Each row of a before or after table is a point. One or more steps were done to the points. Then noise was added and the rows were shuffled. The steps act on how far a point lies along the listed directions, d1 being the first. Name the steps. A step turns or swaps two directions, mirrors them in a line or flattens them onto one, adds a multiple of one to another, or multiplies one. Angles are multiples of 10 degrees, from the lower direction toward the higher: turns from -170 to 170, lines from 10 to 170 but not 90. Use the fewest steps. Two steps may share a direction if one is a turn and the other turns, adds or multiplies; they go together, in the order done. Otherwise the lowest direction goes first.

Directions:
(1): 17,-50
(2): 50,17
Before (14 x 2):
-5,-61
6,86
-8,45
-22,-68
-32,6
-7,87
19,28
-16,-33
-16,-64
-65,3
-43,39
-60,-14
-3,-54
-37,37
After (14 x 2):
-29,-6
8,1
-31,-5
-14,-2
-36,-4
-26,-2
-22,-3
-29,-6
-64,-7
18,4
-1,2
-60,-10
-13,-1
22,6
Steps: flatten d1 and d2 onto the line at 80 degrees

Directions:
(1): -5,-53,36
(2): -10,-35,-53
Before (8 x 3):
-1,-71,38
10,-57,51
-16,14,-65
-6,-51,0
-19,19,-33
1,10,61
-5,-48,38
1,-20,-31
After (8 x 3):
-4,-40,-8
-2,-67,37
-6,-50,39
-1,-12,76
-13,34,-79
-18,27,-38
2,-4,-43
8,-63,53
Steps: add -0.5 times d2 to d1

Directions:
(1): 26,15,9,68
(2): -40,-1,-59,23
(3): 51,-41,-36,-5
(4): -27,-61,27,20
Before (10 x 4):
-38,11,-9,-1
-46,3,-12,35
-37,18,-2,-9
-37,-10,-13,-4
-21,63,35,20
-21,-14,2,-17
14,-7,20,92
-25,31,-25,28
-50,-1,28,136
-1,64,41,-25
After:
-37,-12,-6,6
10,-45,34,-78
-47,-101,39,-94
-52,6,69,-10
-40,-33,-9,-20
-25,-26,-22,19
-41,8,-7,-25
-25,26,62,25
-6,-11,-6,28
-32,-8,-3,19
Steps: mirror d1 and d2 in the line at 110 degrees; turn d3 and d4 by -50 degrees

Directions:
(1): -36,-65,16,-24,-40,20
(2): 48,-34,-8,-46,48,21
Before:
-39,-122,24,-54,-47,34
-37,-43,3,-20,-12,17
56,48,-14,16,52,-15
-51,-6,1,24,-27,-47
-36,21,6,17,-18,-17
62,-19,-19,-50,60,13
-18,-37,28,-31,0,-10
-61,-53,30,17,-53,33
-23,-77,17,-41,-1,33
-31,-2,25,10,-18,13
-58,-72,44,-17,-47,14
41,7,8,-30,45,-4
After:
62,-7,-7,-16,78,34
8,37,-8,3,30,-17
-50,9,18,45,-61,-15
60,-29,8,-48,78,14
13,-24,-12,-34,42,18
14,-63,6,-52,41,33
64,-83,-7,-82,65,34
18,18,10,-4,35,14
9,-27,19,-38,28,-10
-39,-22,32,-8,-41,-4
-52,-61,14,-21,-61,12
22,21,-21,4,51,-47
Steps: swap d1 and d2

Directions:
(1): -9,44,80,33,5,-1,-34,22
(2): 64,62,-9,-31,27,-29,22,9
(3): -9,40,-14,59,-20,35,64,-15
(4): -18,-11,-15,50,22,-86,8,0
(5): 36,6,6,13,-53,-19,-32,-74
Before (11 x 8):
14,19,12,-40,4,-41,-44,6
-11,-42,0,-93,56,-61,-63,15
17,24,13,-54,14,66,-1,45
-28,-25,87,-3,-45,5,-52,-15
25,58,69,-69,59,10,-36,80
-18,-24,18,15,-7,46,-10,1
-49,-35,6,12,3,-5,-54,28
4,58,11,24,-34,61,45,-4
21,42,34,-26,6,4,-37,20
54,37,-38,9,-31,32,46,-27
32,-20,-71,-49,-32,69,36,-34
After (11 x 8):
-25,-9,-9,21,56,-49,8,64
-18,48,-5,42,7,19,61,36
18,15,-44,-2,1,38,49,28
-15,-36,-86,-23,32,26,69,32
-10,-53,8,-73,26,-68,-81,-21
-18,-6,1,23,-14,-11,-46,-3
-38,-1,79,-15,-6,29,-10,36
-21,4,61,0,59,-93,-56,58
-13,11,32,-9,28,-13,-38,43
-3,-1,19,-46,2,-16,-53,17
-14,-6,6,37,14,12,17,15
Steps: turn d2 and d3 by -20 degrees; multiply d2 by 0.4; turn d4 and d5 by 100 degrees

Directions:
(1): -32,1,49,-69,27,-25,11,38
(2): -30,10,-77,-2,50,-33,22,7
Before (11 x 8):
-38,25,-112,51,61,-56,34,-12
26,-7,54,35,-29,28,-14,-11
-48,-1,-16,-24,30,-23,27,11
-4,1,-99,24,41,-3,8,-16
3,-23,109,-61,-17,11,-11,13
28,-9,5,11,-17,6,20,-2
-24,5,-83,44,29,5,16,-25
-16,11,-64,-8,41,-13,27,1
52,-4,-26,41,-47,47,0,-55
-2,-32,107,-75,-22,-19,-7,37
-5,-13,38,18,5,26,17,0
After:
-30,-29,63,-98,21,-48,8,50
-1,9,-99,9,30,-7,32,-26
49,-13,-24,54,-33,50,-25,-43
19,-3,-23,70,-32,47,-11,-50
4,-10,53,4,-38,25,-3,-16
-28,7,-30,0,50,-29,21,20
-45,-9,43,-91,47,-31,20,37
-24,-6,4,7,39,2,27,10
40,-4,17,28,-37,42,-10,-29
52,5,18,113,-66,38,-22,-56
15,-4,-18,1,8,-10,34,8
Steps: mirror d1 and d2 in the line at 160 degrees

Directions:
(1): 36,11,7,-21,-22,19,-74,-61,-25
(2): 21,-49,-22,-71,-45,-16,37,-16,18
(3): -18,-12,-86,6,-4,31,-44,26,34
(4): 34,-9,30,38,-53,69,18,15,29
Before (14 x 9):
47,-26,-39,-42,-67,55,-6,2,44
36,10,-35,20,-19,47,2,24,21
-26,3,-57,0,30,-33,-36,24,-8
-5,-42,-41,-35,-36,-20,20,-10,25
39,-43,59,-11,-84,11,9,-55,16
27,14,19,-41,29,-57,-26,-51,-48
-7,-16,46,-24,-3,-43,40,14,5
36,24,-17,49,-4,55,-95,-10,-8
-4,44,25,41,-14,30,-55,-12,-9
-62,33,27,9,63,-77,36,31,-12
-24,1,28,36,9,-4,52,41,-5
2,-7,-4,-31,-20,14,85,45,66
-33,-24,-31,-89,-21,-54,-5,-34,-26
-8,30,17,13,47,-24,4,7,-28
After:
48,45,43,43,2,35,3,-1,-20
-5,10,-29,30,-10,44,-69,0,-7
-10,9,-41,-10,28,-9,-17,11,-6
-26,-2,-84,-58,0,-31,-72,-19,13
-15,-39,-59,-58,26,-71,63,30,16
-26,-31,11,61,-34,20,39,38,55
11,45,93,93,42,-2,32,33,-29
-33,-61,-41,-131,-45,-76,57,-24,-6
-9,-30,-49,-31,-20,-2,-33,19,34
44,13,65,0,-27,26,41,3,4
37,22,-11,-31,-38,56,-49,-29,34
15,-36,-5,-49,-43,-28,19,-40,4
-33,51,50,73,14,11,9,33,-2
16,-10,5,-52,0,-61,-9,-33,-36
Steps: turn d1 and d3 by -150 degrees; add -1 times d4 to d2
